Each row is a point. A path goes straight from each point to the next, and from the last back to the first. The post is the endless flat space through its rows: a point in 2 columns, a line in 3, a plane in 4, and so on, so that a path can go around it. How many times does the path go around the post? Going back the other way cancels.

Post, 2 rows:
[[  1.4   0.8 -26.4]
 [  5.7   5.0  25.2]]
Path:
[[ 38.7  -2.1 -20.1]
 [ 30.5  31.6  -4.7]
 [ -8.2  26.7  -8.9]
 [-32.5   3.1   7.7]
 [-30.0 -11.8   5.1]
 [-26.7  26.7  18.1]
 [  8.1  19.1  -7.9]
 [ 17.1   3.5 -43.0]
 [ 21.1 -16.1  -7.9]
 [ 10.9 -12.4  -2.0]]
Times around: 0

Post:
[[  4.0  14.7   9.1  21.6 -58.6 -13.1  20.8   6.1 -17.8]
 [ -0.6   0.0   6.6   4.5  26.9  12.5  11.9 -38.1  13.1]
 [ -2.7   6.6   3.3  28.0  -2.1   4.6   9.5  34.3 -29.2]
 [ -5.0   6.3  15.9  12.9 -12.8 -24.2 -28.0  27.1  -8.0]
 [ -0.3   4.2  22.2  12.5  -2.4  38.6  11.4  30.2   6.3]
 [ -3.8   6.6 -17.5   4.4   1.9   5.8  19.1  36.6  32.4]
 [-10.9   4.6 -13.3  14.3  -1.8  23.1 -37.8 -48.6 -18.3]
 [  3.9  16.9  -0.7 -86.3  23.5 -28.0  26.9 -37.1  -5.9]]
Path:
[[ 20.5  -1.2   7.3  -9.4   7.1 -19.7 -22.0  16.5 -19.7]
 [ 17.5  18.0  24.4 -10.3   6.2   5.5  15.7  -8.9  25.5]
 [-23.6  36.4 -15.7  15.6  11.9  24.5  -3.7   3.1  18.2]
 [-30.7  14.6 -11.2  37.3 -30.4  -2.2  16.7   6.5  12.3]
 [-39.7   5.3 -11.1  -3.9   1.7  48.1  11.6   1.4 -14.9]
 [ -9.1  23.1  -1.1   4.0 -17.8 -25.4  12.9   8.7 -11.2]
 [ -0.7  18.7   2.9 -16.5  10.7  10.5  -9.8 -30.0  -0.1]
 [ 17.2  11.1   5.4 -17.8   2.5  -4.8   3.3  -5.1  -0.2]
 [  5.2 -15.7  -7.7   0.6  -8.6   3.4 -12.8  12.8   5.6]]
Times around: 0

Post (17 x 18):
[[  8.3  10.2  -6.3 -23.5  27.7  14.6 -24.7   6.7  -2.0  16.4   2.8   7.8
  -22.5 -22.1  26.4 -25.8  58.9  15.8]
 [ -5.6  16.2 -25.2 -34.3  46.4  26.9  18.9  -7.4 -14.8   0.4  12.2  25.9
    1.8   7.7  -3.6   6.3 -47.9  -9.0]
 [  0.9  15.9  -5.0   9.7  25.4  20.9  21.5  10.0  14.8  -4.7  26.1  30.5
  -27.3 -13.4 -23.7  22.0 -24.4  15.7]
 [ -2.6  19.4 -22.0  14.5  20.5  31.1  -4.1 -20.6   1.4 -17.5  18.6  28.3
   -0.1  32.6 -22.1  -5.9  -6.3   0.8]
 [  6.4  27.1  46.0  -5.5 -21.0  36.1   7.6  16.0   8.8 -12.3  -7.2   7.9
  -12.9 -26.7   1.5 -67.7  10.0 -29.8]
 [ 16.3  25.2  12.1  12.5 -44.4   0.4  28.9  20.2 -22.1   6.0 -31.0  -3.6
  -14.7 -11.7  -0.5 -55.3   6.8  -4.7]
 [ -5.3  11.2  -8.2  11.6  35.9  13.6  23.5 -13.2  14.9  -2.8  11.0   7.6
    9.5  15.1  10.8  42.7 -18.5 -29.9]
 [ 11.7  21.3  35.5  10.5 -13.1   4.0   9.6 -20.8   1.0   4.3 -39.7  33.4
   12.3 -44.0  -2.7 -55.9  19.2   7.5]
 [ -0.6  21.2   4.7  11.3  -9.7  32.0   3.5  27.3  28.0   0.9 -60.7   9.1
   -9.9 -22.2   1.7 -52.5   0.0  -0.2]
 [ -4.7  11.8 -20.2 -13.6  23.3  23.3  24.5  23.2   4.4 -35.1  22.3  27.7
   36.4  11.0  -6.2  29.9 -12.5   8.7]
 [ -4.7  15.5  -9.4 -27.8  54.2   1.1  32.3 -16.1  20.2 -41.0   9.6  11.2
  -14.4  32.9 -14.7  21.9 -13.7   6.9]
 [ -4.4  14.8 -15.1 -16.0  15.9 -26.4 -30.8  12.1  18.9 -14.6  28.5  10.8
  -10.5  -8.3  35.2 -38.7 -10.7   4.4]
 [-14.7  16.1  -1.8   6.6  42.7  16.7 -11.6   1.7 -24.3 -42.7   2.4   4.4
   -9.1  -7.5  14.3  13.7 -18.4   6.5]
 [ -3.2  26.0   1.4 -17.1  29.5   0.3 -12.7   4.7  -1.5 -11.2  -2.6  21.5
    7.1  14.1 -46.0  36.4 -15.9 -19.1]
 [  5.6  21.3   0.9  -5.2 -44.0  19.1  13.6  -1.0   0.2 -26.0 -36.6  43.4
  -25.9 -28.9   7.9 -34.5   3.2 -30.8]
 [  2.5   1.9   8.1 -41.1 -15.9  14.1 -47.2 -10.9  15.9  -2.2  14.4 -19.7
  -18.0 -12.8  53.5 -22.5  -2.7  40.5]
 [ -1.0   8.8 -41.4  -8.2  32.5  18.5  15.6 -14.9   8.7 -30.7  19.8 -10.4
    9.1 -17.9 -33.9  15.8 -18.0 -13.0]]
Path (14 x 18):
[[  1.1 -14.6  -7.6  -3.9  11.1  32.7   2.8  11.5   1.8   0.1 -20.4   6.6
   21.8 -22.1  -3.4  15.6  -8.6 -22.7]
 [ 17.2  -5.3   1.4   7.8   3.5  14.9   4.5  -7.2   3.7 -29.5 -15.8  35.4
   26.3  -4.4  15.5 -14.7 -19.3   1.8]
 [ 18.2  18.5  -3.2 -12.9  24.3  24.9   8.7   3.3  27.0 -31.1  11.0  14.2
   -4.6 -19.1  11.5   9.5  11.9  18.1]
 [ -4.0  41.8  -0.4 -11.0  25.1  18.2  12.8   2.7   4.4  -9.7  31.1  10.4
  -18.9 -16.9 -11.4 -18.3 -15.3 -11.9]
 [-31.1  31.4 -20.1   1.9  19.8   1.2   3.5 -15.6  19.3  -7.9  -9.1   0.5
    6.7 -12.1 -10.5 -33.4 -11.7  -0.7]
 [-11.2  14.4 -16.9 -13.3 -23.0  18.8  13.8   0.2  -1.0   7.9  -7.5   0.5
    3.5 -20.1   5.3 -13.7 -20.6  11.0]
 [-16.3  29.7 -22.3   1.6   8.0  23.7  -1.7  -2.7  30.8 -13.4  -3.8  30.6
  -20.6  -0.7  -2.3 -15.6 -10.3  -4.1]
 [  2.1  35.4  14.0  -6.8  23.2  17.4  -0.6  14.0   0.7  -7.4   6.6   7.6
   11.8  14.8  20.4 -24.7  -7.3  11.6]
 [ 15.2  21.7  19.0  -6.0  11.3  27.3   3.1  11.2 -16.3  -0.2   3.1   5.7
   11.0  -1.8  -4.6 -30.2  -2.4 -23.0]
 [ 15.7  -3.7  18.4   7.2  10.7   7.6  23.1  -6.0   2.7   0.3  11.2  27.9
  -21.0   8.1  16.1 -20.1 -32.6   4.8]
 [-16.8  -7.0  -5.5 -12.5  16.9  15.8  10.2  26.1  45.0 -35.3  -5.8  18.8
  -15.5  -9.5   1.7  -9.0 -11.7   3.5]
 [-33.8  24.1 -15.2   7.8   4.5  15.3   7.3  -0.9  -7.8 -28.0 -12.2   4.3
   -6.3 -15.1 -29.8  12.0 -11.0 -13.5]
 [ -6.3  24.3  -3.1  -1.3   4.9  12.2  15.6  -0.2   6.7  -4.3  19.1  39.2
   -7.3  -7.4 -12.9 -27.6  -1.7  14.5]
 [-10.2   3.7 -25.3   4.4   4.9  32.7  11.3  -1.0   0.0  -3.0  -3.7  12.9
  -39.4 -18.2  -8.7 -20.3 -21.0  12.9]]
Times around: 0

Post:
[[ -9.7 -14.0  13.8 -37.3 -29.3  29.4   4.3  16.1  -5.5  32.9  -3.9  27.8
  -13.5  21.4   2.7 -33.1  -7.8  11.7]
 [ -6.2   8.5 -30.8 -42.3 -27.3  -1.2   8.3   1.4 -10.8  37.2 -21.0  14.7
   -5.6  14.9   4.2 -30.5  -4.3  20.4]
 [ 25.0  12.1   9.5  13.5  14.4   0.5  11.3  -1.2 -12.1 -27.8  13.3  16.2
   -3.6  36.6 -37.9  31.8  -8.3  20.2]
 [ 29.0  28.0  14.6  -6.0  41.1 -21.5 -19.9  -5.5  29.1 -22.5  25.8  -5.9
   -1.6  -9.3 -23.5  14.6  -2.0 -26.6]
 [-26.2  11.6  -4.7 -14.9 -13.3  13.6  58.4  32.8 -16.6  -7.8  -5.5   5.3
   25.7  -1.2 -35.8 -29.9   7.6   6.1]
 [ 20.5   5.3   1.3 -13.9 -15.2  23.7  -4.8 -26.5  -8.8  20.2  10.5  -6.6
   -1.0  10.6  33.3   7.0  -4.9  10.9]
 [ 25.2  -3.9  20.1  -6.3  20.5 -36.9 -17.8  14.8  21.9 -25.9   1.2  -1.9
   -5.6 -21.3   8.4  42.2  10.0 -20.6]
 [-36.8   2.3 -33.1 -10.8 -18.3  28.7   8.3  11.5 -21.4  33.6   6.6   2.9
   -0.1  30.1   1.0 -15.0 -14.1   4.3]
 [ 25.3  -3.2  14.5  -3.6  13.0  -3.8 -41.7  -7.5  16.2   0.2  -6.9 -31.3
   -4.0 -22.0 -12.5   7.0  -6.3  26.2]
 [ 20.0   0.0   9.1   5.6  23.1 -12.4  -3.6   7.2   1.2 -48.8 -12.1  21.4
   11.1  -0.7  -6.5  -5.8 -10.3 -21.2]
 [ 20.4  32.3   5.8  -8.0  -2.1  -9.5 -19.4  -0.2  20.3 -20.1   5.0   0.8
  -34.1 -33.2  15.0  21.2 -26.5  -2.4]
 [-19.7   6.8  10.5 -24.5   8.6  12.9 -15.0 -41.1  13.1  14.4  -3.3   6.4
  -18.5  12.9  16.9  17.2 -11.2  39.1]
 [  1.5   0.1   0.9  -5.8   0.2 -11.0 -21.6 -25.1  -0.2  17.4  30.1   7.4
  -29.7  15.5  29.9 -12.8  -2.7  50.1]
 [ 34.0  -2.8  17.4  11.2  14.8 -22.5 -10.3 -12.5  60.7 -16.9  -7.9 -24.2
  -22.5 -11.9  -5.1   6.9  -3.1  -8.4]
 [ 21.6   9.2   2.1   1.7  18.9  18.0 -18.4  -8.8   5.5  26.7  -8.9  14.2
  -33.3  -7.2  27.5   4.3  10.0  15.2]
 [-17.4  10.9 -12.0 -39.6 -16.9  14.8  17.8  26.9 -15.4 -15.6 -19.5 -17.3
   -8.2  13.1  -9.4 -31.0  25.8 -10.5]
 [ 16.6  14.7   5.9  16.8 -13.7  -0.2 -47.5 -41.2  19.0   4.4  15.1   8.7
  -13.2 -13.9   2.0  27.2  12.1  23.6]]
Path:
[[  0.9 -10.5 -14.7 -41.6   8.8 -37.3 -23.3   5.5   6.8  12.6 -17.9  18.4
  -42.5  -4.9 -17.3   5.6  22.5  21.6]
 [ 22.9  18.8  13.6 -31.2 -17.6  16.6  -2.9 -14.1  -4.0 -23.1  32.8  15.0
   -3.1  17.8 -11.0 -19.9 -14.0 -25.1]
 [-11.1  -9.5 -13.0  -5.5 -24.6  16.5   8.0  -7.7 -13.4  14.1 -20.5  12.8
   -5.9   8.5  -0.1 -16.9   5.0 -14.5]
 [ 38.6   4.0  29.7  29.9  37.0  -9.0 -51.7 -10.6   1.9 -14.4 -26.1  -1.1
    5.5 -21.8 -16.1   3.4 -29.3  12.0]
 [ 24.2  24.2  -7.9  37.1  -4.1 -11.9   2.7  -8.0   3.0  -6.6  13.2 -31.7
   19.6 -15.3  -1.2 -14.1  14.3  49.8]
 [ 18.1  36.2  -7.0 -18.6  11.1  -3.8 -29.4  -0.3 -13.5 -20.2 -37.6  14.6
    1.0 -26.9  12.0  34.2   3.1  13.0]
 [  7.4  35.0   6.0  -8.9  22.2 -33.2  11.1 -11.9  14.9   6.1   7.3 -26.5
    3.8  11.4  -1.3  19.0  -6.2  24.3]
 [-26.7  -1.4 -10.6 -27.4 -37.2 -13.9 -18.9  18.8   1.0  14.0 -10.2  -7.9
  -27.3   4.9   0.2  -7.9  17.9   0.9]
 [ 14.2  -7.8  25.6  -9.6 -11.2  14.8  35.5  28.0  11.9 -14.6  -7.5  -8.9
  -47.6  -5.8  -5.9  -0.6 -26.2  20.7]
 [  4.9  -2.3 -25.7 -18.5  12.7  18.0 -34.9 -12.1  -4.2  21.6  -4.8  19.4
  -20.9   5.3  30.7   2.4 -27.1  -3.4]
 [ 27.5  -8.4  21.7 -20.7   0.5  -8.3 -18.8   3.5  17.6   1.0  34.9  -9.9
   10.4  25.5 -19.0   5.8  10.8  11.4]
 [ 13.3  10.0  17.5 -33.3  15.3   6.5 -14.0  33.7 -12.3  11.4  16.4  20.1
   -0.6  31.1  20.9 -19.7  -0.6  -2.6]
 [ 35.3  33.1  38.1  -9.7  29.5   3.1 -16.9  17.3 -10.5 -15.7   7.2  -4.5
  -27.2 -27.5 -15.0  25.9   8.2  25.2]
 [ -1.9   2.9  -9.7 -32.8  -8.5   8.0   1.2  42.4  -6.3  51.9 -13.6  14.0
  -36.3  -0.4 -28.6 -37.5   9.4 -12.1]]
Times around: 1

Post:
[[-39.6  -9.9 -23.0  23.7 -15.8  19.1  -1.8  -6.8  -1.4 -19.0  54.4  15.7
   24.5 -26.5 -13.7   2.5  22.6 -19.5]
 [  0.4  21.9 -60.7   5.6 -28.2 -20.4 -16.3 -16.4 -19.1 -30.7  -2.5 -22.3
  -19.2 -21.8  -2.4 -16.8  -9.5  -6.3]
 [-12.3 -12.5 -15.0   7.5   3.7  -9.0  31.4  19.1   1.4   4.0 -20.0   3.2
   28.8  -8.5  -4.1  -0.6 -10.2  15.7]
 [  6.2   4.7   1.5  26.6 -15.9  26.7   2.0  -6.4  15.4 -29.6  -1.2  46.2
    9.7  32.2  35.1  10.2  -3.1 -11.5]
 [  9.3   6.7   3.4  21.1   1.5  18.0  14.0   6.9   9.1   3.3   5.5   2.0
   -7.0 -19.1  17.7  12.0  -0.5 -18.2]
 [-25.2 -13.7   4.0  31.7  -4.0  10.3  24.3   5.4  25.2 -14.3 -28.4 -15.3
   14.1   2.6   1.5 -12.1 -26.8 -14.4]
 [ -0.5 -19.5   9.9  -1.7  -0.9 -10.1  29.9 -19.9 -12.4  34.5 -17.6   1.6
   25.7  21.9  19.0 -26.7  16.5  17.7]
 [ 20.4  13.7   1.8  -6.6  22.0 -12.5   4.3 -39.4  -8.0  -7.6  18.3 -11.9
  -14.0   9.7 -14.7  26.0  -4.0  -3.1]
 [  9.1 -31.3   8.5   2.8  11.2  32.6  26.4  13.0   9.8   9.8  -2.4  29.7
   21.7  20.0  -8.8  13.2 -12.4 -12.1]
 [ -1.7 -50.7  47.5   5.5  49.8  -6.8  -8.9 -21.8 -16.4  11.4  -2.9  27.0
  -17.1  -1.4 -17.2  13.6  10.6  -0.4]
 [ -4.5  20.0  10.1   2.2  21.9   3.0   9.6   6.5   6.7  -3.6  26.7  16.0
  -11.1  11.8 -26.5 -10.3 -12.5  20.5]
 [ -9.4  -0.3   8.7  19.7  12.4  -1.5  19.6   4.1  16.1  12.1  10.7  21.0
   -0.6  12.0  10.1   7.6 -23.4 -19.6]
 [-24.8   6.7 -14.0   1.7  10.7  27.5  22.3 -10.7 -31.7   2.8  -9.1  -9.6
    0.5 -14.2  -5.2  -1.1 -13.5   4.4]
 [ -7.0  24.2 -10.6 -44.7  -7.6  19.3  11.8 -26.5  12.4 -38.4  31.3  14.6
  -25.6   6.4  -6.8  -9.4   5.3  11.4]
 [  4.5 -11.4  10.2   6.2   7.8   1.2  26.5   1.2  -0.6   0.3  -0.5  28.2
   33.9  -4.6  -7.7   0.1 -32.3   4.1]
 [  6.1  19.3  -9.4   1.7   9.1 -14.3  -5.4  -2.8  14.9  12.2  -9.6 -35.0
   22.1  11.7   3.4   2.0 -27.2 -26.1]
 [-20.2   4.5  -3.0  18.3 -21.0  -8.9   9.1  -1.1  -1.1  -6.6  -5.4   7.7
   22.9 -15.5 -19.7  -2.2  12.5 -24.2]]
Path (26 x 18):
[[-21.0 -15.5 -27.7   8.6 -29.2 -10.6  20.4 -46.7 -34.0 -10.6   8.0   8.9
   -5.2  -6.2   1.6   6.8 -28.7   7.8]
 [ 35.6 -25.6   4.5  20.8 -26.5   1.2   1.4  -3.3 -48.0  43.4   6.9   4.2
    5.7   0.0  -7.1   2.9  26.1 -32.9]
 [  2.9 -36.7 -24.0  16.7 -22.4   5.7  42.9 -25.9  12.9  -6.7  21.7 -11.6
   14.6 -12.6  39.9   7.9 -32.1  12.6]
 [-18.3  32.6 -15.7  33.9 -22.8  -6.9  11.7  -6.5   9.2 -39.2   4.2  28.2
   -5.0  -4.2 -19.4 -10.1 -13.0  17.0]
 [ 12.9  21.8 -20.4  13.2 -22.5 -41.6  19.8 -14.5 -17.7 -28.7 -41.3   9.2
   26.5  -8.4 -28.7   2.6  23.6   3.7]
 [ 31.4 -22.2  -7.4  16.0  30.7  -1.2   8.1   4.2   1.9  -0.6  11.3  17.2
  -12.8  15.6  20.2  17.0 -19.1   5.0]
 [-12.2 -15.8   3.5 -20.3   4.0 -57.5  10.1 -10.0 -18.6  11.2   5.1  21.0
   43.4   5.6 -39.6 -12.4  14.7  -1.6]
 [ -5.4   1.4  23.9 -13.1  26.9  38.1  10.2  -6.7  21.9  -7.3  -5.1 -18.4
   10.5  -2.1  37.0  26.3 -21.9 -21.3]
 [-17.9   5.2  -3.6   5.0  -2.1 -11.4   3.0 -29.0 -10.0 -10.4 -11.0  -6.5
   22.2  14.0  -2.6  21.1  12.8  15.9]
 [-20.0   5.6  13.5   7.8  29.8   0.5  -2.9 -27.0 -14.0  12.6 -22.5 -33.1
   13.5 -10.0 -62.6   6.1  -2.6 -18.3]
 [ -5.8  -4.0  19.0  33.7  12.3  29.3  18.4 -13.0  16.1  23.4  -7.8 -25.2
   21.9  -7.2 -10.8  -1.1 -55.6 -56.2]
 [ 13.0  10.4  13.3  19.0  29.3   0.6  20.8   9.9  11.4  -2.4  -5.5  35.7
    7.3  19.4   9.8 -20.6   4.7  20.1]
 [ 27.5  28.8   6.7   7.3 -11.0 -11.5   3.9  -3.0 -21.8  -8.6  -2.5   4.2
   25.9 -10.6   8.2   0.2   9.4 -11.5]
 [-20.1  13.3  -0.8  21.8  14.8  12.0  21.0  18.0  15.4  -8.2  10.3  -8.3
   -4.5 -16.3 -14.4   8.2  12.2  -5.0]
 [  2.5  12.6   3.9 -13.4  31.3  -1.6  32.0   0.0   4.1  -3.2  31.4  22.5
  -25.7  24.4  12.0  17.6   9.3  -7.3]
 [-33.1   7.2   6.8   4.8  17.0 -14.2  19.2 -39.5   2.7 -23.7 -18.2 -43.5
   20.3  13.0 -36.1 -11.4  -3.9 -11.6]
 [  3.7   1.3 -21.6  -8.4  17.3  30.9  38.5 -15.7 -17.8  -5.6  39.9 -40.1
  -26.3 -26.2   9.3  19.4 -11.4  13.8]
 [  6.3   3.0  -0.3   1.7  18.9  -6.3   6.9 -10.7   1.1 -13.5  10.1   1.7
   -1.7   8.5  -7.5  19.9 -15.1  15.2]
 [ 30.9 -12.8  11.9  10.2   8.3  20.2  11.8 -19.5   0.8  16.7 -19.8  10.0
   37.4   6.9   9.6  16.2  17.9   7.3]
 [ -9.3   3.0  30.2 -10.1  15.0  -3.4  23.4 -35.9   8.0   1.7  -5.6 -12.1
   59.3 -11.2  14.0 -20.1 -14.0  -1.3]
 [-21.6  -9.5 -20.6   3.7  -8.3  41.2  31.0  12.2  32.7 -23.0   3.1 -32.7
    4.0  36.3 -12.0 -29.5 -13.0 -16.6]
 [ 11.2   0.6  35.0 -31.8  -1.3 -13.6  13.6 -34.7  -0.6  -3.0   7.2  11.0
   20.1  -3.1 -12.2   3.5   0.1  -4.9]
 [-17.4 -38.7  18.4   0.0 -16.8   6.9  28.2   6.4  11.5   8.4  -9.1  33.9
    7.1 -25.0 -26.0 -13.7   0.8   4.9]
 [  3.7  38.5  -7.6  -8.2 -10.9   0.6 -11.5 -26.2 -21.3  -0.3 -23.0  48.9
    4.9  39.1  29.8  19.4  12.4 -24.4]
 [ -5.9  47.7  32.6  11.6   2.8  48.2  15.1 -13.5  48.6 -43.4  22.1  26.7
   16.0  49.5  23.7  21.1   2.1 -16.9]
 [ 21.5 -36.1  -9.8  -2.6 -54.3  40.5   9.7  43.1  37.1 -30.4  -3.5  51.7
   12.9  20.5  18.3 -31.1  34.0 -20.2]]
Times around: 4
